Every row gives one point. A path goes straight from each point to the next, and from the last back to the first. The post is the endless flat space through its rows: a point in 2 columns, a line in 3, a plane in 4, and so on, so that a path can go around it. How many times does the path go around the post? Going back the other way cancels.

Post, 2 rows:
[[ 58   0   9]
 [-43 -44  -7]]
Path:
[[-44 -53  30]
 [-55 -33   9]
 [ 37  24 -34]
 [-64 -65 -57]
 [ 44 -28  11]
 [ -7 -42  50]
 [ 60 -34   8]
 [-25 -72 -42]
 [ 97  61 -13]
 [-24  13  31]
 [ -8 -12  48]
 [ 82  65  18]
 [-22 -34 -19]
 [-53 -68 -18]
 [ 98   6  31]
 [-26 -12  40]
 [ 20   5  -8]
 [ 57 -11 -12]
 [-16 -56 -10]
 [  4 -41  25]
 [ -7 -81 -16]
 [-38 -33 -41]
 [ -2  19 -19]
 [-56 -23  28]
 [ 53 -23  17]
 [-46 -90  -4]]
Times around: 1

Post:
[[-56 -44 -60  -7 -60  18 -31 121]
 [-13 -50  49 -11  -3 -11  28  -6]
 [  1 -33  17 -31  -3  81  -8 -25]
 [-41   7 -40   5 -27  41  -5  12]
 [ 13  19  85  -9  -3 -30 -33  -6]
 [  8  26  94 -38 -50 -35   5 -29]
 [  8  26  31 -34   0   4  11  14]]
Path:
[[-35  21   5 -19 -25  35 -39  42]
 [-47  33  61 -44   8 -25  30 -45]
 [-12  39  44 -76 -33  91 -39  49]
 [-45  11  11  44  19  56  56 -17]
 [ 17  53  11  10 -50  27 -19  19]
 [-10 -15 -66 -26 -55  43 -11 -26]
 [-32  23   3 -71 -55 -23 -24  -4]
 [-18  -5  78 -78 -26   8 -52  13]
 [-17  47  53 -21 -11  23  40   1]
 [ -5  59   9 -15 -84  32 -30  85]
 [ 95 -29 103   6  48 -18 -36  -7]
 [ 14 -15   8 -68 -34  22  27  28]
 [-54 -88 -48 -67 -27  23   3  55]
 [  0  12  72 -84  -1  24 -12  73]
 [-60 -29  22 -14 -69  -8  64   9]
 [-13  60   1 -16 -43 107 -48  -1]]
Times around: 2

Post (13 x 14):
[[ -31   -7   18  -25  -47   62   21  -11   90   35   -6  -62   41  -10]
 [  81  -26  -69   24    6   -4  -20   20   68  -59  -18   10  -32   17]
 [  -2  -43   32  -80   -4  -68 -105    6  -20  -27   51   -8  -13   18]
 [   9   -1   12  -32  -46   42 -103  -17  -18  -23   64   -2  -20  -15]
 [  15   -5   -7   36   32    1   38  -31  -22  -46  -21   43  -33   82]
 [  49   -8   47  -16  -61  -86   74  -69   -1  -32   42   15  -36    9]
 [  48   16   -4  -60    9   28   -5    4   10   50    5   26  -47  -33]
 [ -89   69   -3   -9   -4   11   24   47   -5   28    5   -8   -7  -21]
 [ -13    5  -41  -23   40   86   42   78  -47  -63   -3    1  -11   54]
 [  16   -6   27   11  -33  -58   -3   11   25   -9   23   49    7   48]
 [  21  -11  -30   56   27  -14  -42   63    8  -22   -4  -43   16  -50]
 [   1   20   37  -54   23   20   20   42   42  -15  -36  -90  -13   49]
 [  32  -32   -7   -5  -27   33  -49   11  -32  -24  -22   44  -63   -8]]
Path, 24 rows:
[[  -1  -43   61  -33   31   22    9  -39  -65  -74    7  -48  -19    6]
 [  -6   13  -41   10   21  -21   15   -6  -36  -55  -36   54  -33  -11]
 [  46   13   22   59   28  -41   41  -24  -72  -13   23   82  -39   -4]
 [  15  -18   -7  -16  -10   -8   33   39   74  -14   36  -68    6  -14]
 [  16   -2   -3  -16   29   33  -12   19  -55   69   30  -41    6  -26]
 [   5   78  -23  -47    5  -21  -74   -1  -97    5   35   64  -34   14]
 [ -61   71  -39  -53   -5  -72  -24   32  -45  -19   43  -30   -7  -35]
 [ -13    9   -9   10  -54   31   35   59  -71  -44   -9  -59  -44   26]
 [  35    6   21   32  -35  -29   44    0   59   22   27  -50  -35  -21]
 [ -72   -4  121   36    9   14  -63   33  -21  -36   -5  -62    5   41]
 [  25    7    9    2   -2    1  -23  -16   31  -42   47   36   33   66]
 [   5  -96   68   -8   -4   35  -81   17   75   22  -79  -63   19  -10]
 [ -32  -32   -8   -5   14  -24   -8  102   27  -33  -23  -39   -4   35]
 [   8    3   28  -17  -28   41  -70   28  -14   26  -23   15  -58   22]
 [  18   -2  -21   26  -81    7   93  -59  -69  -19    7   46   14  -35]
 [ -11   85   20 -110  -60   10   -5    3   22   -6  113   39   26  -18]
 [   6   93  -34  -15   42    2  -56   76  116   38   24   17   -9    4]
 [  52  -38  -39   17   23  -80  -23    1    2   -8   30   58  -46  -48]
 [  -6  -23   30   37   46  -81  -56  -45  -56   53   21  -25   -7  -51]
 [   5   68  -36   21   62  -32  -52  -25 -117   62   59   30   -9  -41]
 [  53  -44    2  -24  -29  -91   12  -47   51  -81  -25  -21   18   41]
 [ -17  -11    4   -8  -21   85   32  -44   17  -59  -27  -31  -13    3]
 [ -11  -42   78  -65  -32  -24  -46   73   48   13    3  -63  -26  -18]
 [ -34  -23   70  -52   -1   76  -47   22  -24  -79   49  -99  -43    6]]
Times around: 2

Post (17 x 18):
[[  4 -42   1 -80  68 -40 -22  24 -23   8  -7  47  66 -27   6 -16  45  24]
 [-47  17 -12 -28   5   1 -22 106  20 -17 -21 -12  81  78  -9  -7  -1   2]
 [ 47 -80   3  38   5  10  -4 -81 -24 -21  -8  42 -46 -41  46  31  12 -38]
 [ 50 -27  -1  50 -46 -26 -46   8  14 -10  45  -6 -28 -29  -1 -27 -38  -1]
 [ -2   7   1  42 -28 -23  -5 -32  39  43  31   8  25  -3   8 -33 -17 -55]
 [  2   6  13 -16 -77 -22  11  -7 -15  10  52  21  13  25 -54  -4 -34 -66]
 [-33  -2  30  -5  56 -38   6   1  11 -20   7  -5  15 -17  18  46  31   3]
 [ 29 -31  41  23 -31  11 -77 -17  62   0  38   7  -4   6 -10   8 -26 -56]
 [  5 -32  -5  21 -15  -3 -15 -82  38  -7  29  17 -39 -11 -17 -46 -55 -29]
 [  7 -83  -4  20  -7 -27  -8 -86  26  -9 -34  -9  16 -44 -29  38 -34 -12]
 [ 33 -46  55  -6 -22 -51  28 -32  47 -31 -32  24   3 -13   8 -47   2 -18]
 [ -8  45  33 -33  36   5   5  79  -2  20 -15  28  55  29  -1  47  -2  57]
 [-35  50  24 -15 -46  17 -11  39   3   6  -9 -62  43  80  16  21  35  61]
 [  1 -34  -7  22 -43  13   4  13  68   2  75 -11   8  42  24   9  -3 -15]
 [  1 -79  37  -3   7  -5   9 -38 -15   7 -32 -13 -18 -60  62 -10 -70 -44]
 [-48  47 -42   4 -68  81   3  40  37 -59  27 -43  43 -14   5  41   1   0]
 [ 12 -47  43 -63 102  22  43  -5 -43   7 -40  -7  36 -44 -14   1  43 -14]]
Path:
[[ -47   39    5  -14   50  -11  -61   56   65  -22   65  -14   95   -9
   -32   64   42  -59]
 [ -34   -3   21  -41   25  -18   17    8   87   17  -15   -7   53   31
   -21  -14    9 -106]
 [ -38    5   37  -17 -120  -89   66   38   36   43  -95  -55   73   90
   -46  -12   -1   42]
 [ -60  -42    5   -6    4   31  -41   21   34  -19   60  -51   48   14
   -29  121   32  -10]
 [ -67    0  -14   28  -31  -10  -17    2   36  -85   27   12   39    4
     1   37   -7  -44]
 [  46  -22   81  -20   26  -27   56  -17    3  -48  -16   36  -24   31
    -6  -17  -30  -10]
 [ -11  -38   33   25  -17   22   -9   15   64  -12  -18  -66   -2   81
    13  -25  -78  -30]
 [  35   44   21    4  -41   -3  -71    1  -33   37   60   -8   15   -5
     3   18  -13  -40]
 [ -30  -43   -3  -21  -32  -18   -9   -4   60   74  -44  -61   67  -21
   -28  -42  -31  -76]
 [  22  -22   40  -26  -33  -12  -20   -4   -1   28    5   19  -16  -93
    12  -53  -94   13]
 [ -32  -28   10   11   76  -27  -54  -16  -38   19   24  -14   28  -84
   -42   44    9   28]
 [ -16  -19   21   45  -65  -94  -37   14   64  -13   23    4   12   50
    -7   32  -85   36]
 [ -50   33    3  -49  -11  -19   58   -3    3  -40   51  -44   51    0
   -28    8   50  -53]
 [  24  -95  -46  -45  -66  -21   18  -73   18   19    4   17   48   38
   -68  -42   -5  -56]
 [  -2   13  -32   21  -98    3   39   -1  -19   32   11   -9  -16   28
    11  -70  -11  -39]
 [ -60   54   95   43  -45  -51   23   32   55  -16   -9    3   21   67
   -20   56   42   13]
 [  20  -82   41   -3   38  -12  -93   -9  -22   16   29  -57   26  -35
     2   21   -9   62]
 [  10  -49   60   -5   27  -34   45  -27   12  -12    4  -60   47  -66
    48    2  -39  -68]
 [ -13   13   19  -10   40  -47   14   24    9    5   -9   18   27   73
    39   70   17    6]
 [ -90  -38  -41  -54   84   10    6   -4   40    6  -11   33   80  -44
   -17   67   11  -93]
 [  90  -34   25   39  -16   46  -46  -45   23   37   60   31  -42  -32
     8  -35   80   -6]
 [  25  -70   30  -43   53   15  -12    7    6  -41   12   -2    9  -87
   -41 -117  -49    2]
 [   2   21  -40  -24   37  -41   23   14  -39   21   42   86   65  -22
   -16  -16  -71   14]
 [ -30    8   93   20  -33  -44   80    2   37   78  -63  -62   69  115
    95   39   23  -62]
 [  49   15  103  -23  -50  -28  -13   -1   15   92   17  -21  -36   17
    11  -60  -57  -59]
 [  34  -44  -10   -5  -36  -11   25   -1   53  -21    4   35   40  -33
     0  -19   67   19]
 [   1  -36   33  -39   29  -63   69   36    4    2   25   37   16  -54
    55  -64  119  -39]
 [  10  -24   68  -36   20  -29  -25  -10  -39   -7  -25   47    7  -72
   -17  -37    1   14]
 [ -12  -42    2    5    4  -39  -32   -4   79   12  103   11   67   38
   -16   68   31    3]]
Times around: 5

Post (17 x 18):
[[-17  45  48   7  22  -5 -32 -60  62 -28 -11 -54   9 -13 -73  15  -5 -67]
 [  5  10  21  21  32 -15   1   2  34  31  13   3  13 -29 -61   4   6 -15]
 [-24 -45 -38 -22   0  51  56 -64 -15  14  -8 -10 -11  -8  34  19 -12  11]
 [-21  15 -12  44 -19  12  51 -46  -5 -14  16  74  46  59  16 -10  10  64]
 [-19   2 -11 -27  26   6 -17 -25 -20   6  36 -49 -36   4 -24  15 -36 -68]
 [ 22 -46 -12  -8  19  40   8 -37  10  -1  45 -10   2  43  13 -33  22  61]
 [-19 -12  -2  24 -18   7 -23 -71  65  25   0  -1 -30   4  32  51 -34  34]
 [ 21   0  10  15  -2  15  11 -42  12 -16  25 -60 -17 -31 -20 -15 -57 -46]
 [-27  -9 -21  -2  12  -6 -45 -48 -12 -10  28 -28 -40 -40  53 -11  12  16]
 [  1   3  48   7 -82 -11  15 -41  -2 -24  29  49  10  10 -73  19  34  36]
 [-15   5  80 -45 -43 -29  23  -8  43  -9  19  47  29 -12 -40   8 -15 -29]
 [-55  35  34   1  21 -13   3   0  14 -29  45 -66 -10 -56 -43  57 -58 -50]
 [  4  47  36  16  28  46 -30 -14 -14   1  40 -36   0 -38 -12  14  -7 -32]
 [ 19 -54   9  13 -12  47  -3  19 -50 -35 -28  41  24  64 -13  -9  11  53]
 [-64  16 -56  -7  -4  56  13 -56  -9  23   0 -33 -26  25  32 -42 -18  69]
 [ 46  67  36 -22 -42 -54 -29 -37  24 -16  20 -23  52 -26 -78  62 -20 -13]
 [-32 -41   5  -9  15   1  35 -66 -55  35  -2 -33  -5  42  53 -24 -23  41]]
Path, 28 rows:
[[  24   44  -28  -13  -69   41  -59  -79  -56   -2   77  -37  -19    3
   -24   -8   -6   25]
 [  15  -46   -9   54  -11   63  -73  -18   30  -47   11  -13   18   50
   -18   38   18   46]
 [ -52   78   57   59    4   24  -30   15   -9   12  -21   27   30   13
   -37   40   33   -3]
 [  -6  -16   25   28    3   47   27  -18  -83   29   18  -33  -54  -21
    36    3  -17   29]
 [   8   24   14  -35   75   36   -4   16  -16  -47   29  -64    3  -29
    -2   -1  -66  -35]
 [ -32  -20  -11  -62  -41   51   35  -50   -3    6   34  -42   13  -33
   -33   16  -63   20]
 [ -38  -45    1   -4  -47   93  107  -52   13    6  -13   23   25   92
     3   44  -92   -4]
 [  11   43   38   80   29  -33  -59   10   29  -25   19  -12   66   51
   -21    7   33   29]
 [  52   -9  -38   16   43   51   74   32  -33   40  -26   20   20   44
   -20    8  -51  -36]
 [ -21   42 -108  -25   71   24   35  -79  -44   42   44 -108  -53   -8
    21  -37  -63   13]
 [  21   32   17  -47    2    6    6  -66  -32    4  -22  -34   26   41
   -26   16  -33   19]
 [  33    1   13  -53  -63  -37    7  -28   23    3  -38  -36  -14    9
   -24    8  -29   22]
 [  26  -32  121   42  -25  -10  -67   -5   48   -8  -12   53   -3  -36
    16   56   37    3]
 [  32    6   18  -15   38   63   54  -49   30   58  -54    2    4   54
   -17  -47    4    3]
 [  10   16   16  -58   33  -19   11  -43  -23   54   62  -76  -14  -27
   -15  -21  -50  -17]
 [  59   -9   43   -2  -12    3   14  -73    7   16   55   -3   55    3
    39   23  -13   64]
 [  19   -6   42  -19  -80   61   17   12   11  -24   15   43   29   12
   -48   35  -25   14]
 [ -37  -62    4   53   51   19   47    9    0  -12   -3   13    6   34
   -33   13   14   -4]
 [ -11  -11  -11  -87    5    4   -3  -25   12   13   69  -55  -55   22
   -19   26  -42  -34]
 [  -7  -34   21   18  -12   35   34  -47  -85  -35  -20  -19   -7   14
    23   58  -71   33]
 [ -51   21   -7   46   42   82   18  -26  -14  -10   35    0   -2  -17
   -29  -12   -4   32]
 [ -36  -13   65   82   11   26   30  -14   10   29   16  -28   12   34
   -36  -44  -26   68]
 [  38  -43   74    0  -30  -60   61  -31    2    8  100   11   44  -55
   -32   72  -28    0]
 [  27   -9  -32   15   -4   38  -53  -19   31    1   27   86  -28   10
     9  -28  -10   29]
 [  38  -58   33 -103  -12  -48  -19  -82   67   34   27    4  -17   45
    40  -34   -3   28]
 [ -54   68   -6   33   28   43    4    9   79  -13   -2   -5    5  -16
    26   20   -1   18]
 [   2  -81    9    7  -49   60  103  -42  -11  -22  -48    1   31   26
    10   12  -14   13]
 [ -28    5  -71   32   94   24  -18  -26  -27   74   26 -114    6   30
    -2   48  -47   53]]
Times around: 2

Post (17 x 18):
[[ -4  11  16  48 -17   0 -27 -27  21 -17  19   8 -16  -7  -3 -17 -16  38]
 [-14  34 -21  55  29 -30 -25 -34  37  23  -1 -19 -34 -18  62 -15   3 -73]
 [ 43 -26  34  -2 -16  14 -48 -30  12  12   4 -48  11   8  52 -27  33  24]
 [  3 -43 -20   1  73  27 -26  24  58  28  -3  20   8 -14   4  15  43   9]
 [ 14 -12   7 -11  -1  53  21  43  -3 -24  26  -4  14   4  15  22  20 -30]
 [ 30  42  15  26  36 -16 -36  21  59 -61  16 -44 -27   1 -10  29  -5 -12]
 [  8  15 -45 -12 -37 -38 -18  -9  12  -5  11 -56 -42  39 -12  49  62 -41]
 [-30  66  14   8  76   6 -36   6 -35  35  20  31  35   4  21  38 -26  11]
 [ 44 -43  -8  19   9 -39   0 -27  38 -18  14  26 -36  27  -9  43 -40 -36]
 [-23   4  27 -28  33  31  18  21   7  47 -23  16  13  21 -11  -3  52  51]
 [ -3  48 -20  20  17 -13 -23 -16  -7 -49  -3 -26 -24  46 -27  44  -9 -53]
 [-26  73  24  37  -5 -44  -8 -72  13  -2 -43 -15 -31  13  23  63   9 -19]
 [ 18  -8  42  41  49 -50   7  14 -24 -34  29   2  39  -5  -4  10 -19  11]
 [-15 -15 -67 -17   2 -42 -38  58 -54  21 -25   2 -25 -42  26   5  24 -18]
 [ 24 -15  -5 -30 -26  -3  29 -16   7   7   0 -13  29 -22  30 -23   3  18]
 [ 49 -20 -21  32 -18  23  26 -21  25 -18  12 -11 -43 -10   3 -23  28  30]
 [-14  13  20  -8  38 -36 -14 -39   5  18  -7 -27  12  53 114  17   2 -11]]
Path:
[[  -5  -59   45   30   23   45   37   48  -50   49   -7   51   74  -15
    10   18   84   26]
 [  78   26  -32    8    7  -63  -58  -35  -62    1   15  -30   -6   15
     3   19    4    3]
 [  37   -3    1  -28  -64    3  -42  -21   79   61    0   38    2  -37
    54   15    3   56]
 [ -32  -39  -11   12   39   13    6   12  -24   27   13  -22   44   52
    29  -15   36  -23]
 [  27   -7    3   30   -8  -13   12    0   31   36  -19  -33  -28  -22
   -10  -22   70  -22]
 [  -9   18    2   34   -9  -35    4  -39   42  -46   31   16   -1   53
    40  -15   -3   46]
 [  24    0  -48   -6   42  -23   -5    0    3   31   38   -4  -12  -26
    13    5   61    3]
 [ -11    3   21  -21   15  -14    0   31   92   15  -11  -32  -27  -16
   -27  -15   47   -8]
 [ -14   48  -53  -11  -67   32  -29  -13   17   71   60   60  -16  -72
    38  -54  -57  -15]
 [   7  -32   -5   39   15    0  -43   -3   21  -26   -9   18  -15  -34
   -11    0   10  -20]
 [ -15   13  -27  -50   -3   -5  -28  -25  -10  -39  -25  -22  -15   25
    21   81  -35  -25]
 [ -33  -14    2  -49  -22   -2  -37  -48   47   11  -36  -27   19   29
    60    0  -52   13]
 [   2   65  -24    5   52  -28   30  -13   55  -30  -53  -16   -6   17
    10   39   11  -12]
 [   4   55   -1   -9   13   -2    7  -50    7    1   -1  -22   62   40
   -26   44   12  -12]
 [   6  -44  -37   -7  -52   -7   -7  -41   38   38   15  -18    0   19
    14   -7  -10 -121]
 [  43   24    9   42  -35  -13  -12   -3  -13  -49   22  -20   20  -23
   -43   47   27   -8]
 [   6   35   35   18   -8   28  -22  -22   54   27    1   42   62  -31
   -12   60    8   34]
 [  23  -60  -61  -60  -59  -35  -95  -11  -52   12   26  -52   17   46
   -12   23   -4   -8]
 [  -7    1   43    7   63   11   21    0   -7  -17  -39    1   10    0
    37   43   36   47]
 [  -1    1    2  -13   10    3    6    6   44  -24  -50   -8  -60    6
    28   19   18   -4]
 [ -20   73   -9  -24   54   43    8   32    8  -19  -46  -49   13  -26
    41  -15   22   25]
 [ -25   55  -16   51   -8  -49   52  -15    0   -2  -38   13  -31   15
    35    8  -19   16]
 [  64   72  -24   -1  -82  -55  -39   15  -65   12   11  -29  -16  -29
     3    6   -2  -36]
 [  25  -35  -25  -31   55   -5  -63   44   21  -26   22   31    1  -33
    31   35  -15   37]
 [  27  -83   -4  -16   46  -25   -3   52   -7    8    3    0  -26   15
     4  -15  -11  -71]
 [  51    1  -27  -43   32  -15   -8   21   27   -2   43  -34   18   30
   -13  106   -3  -11]]
Times around: 2
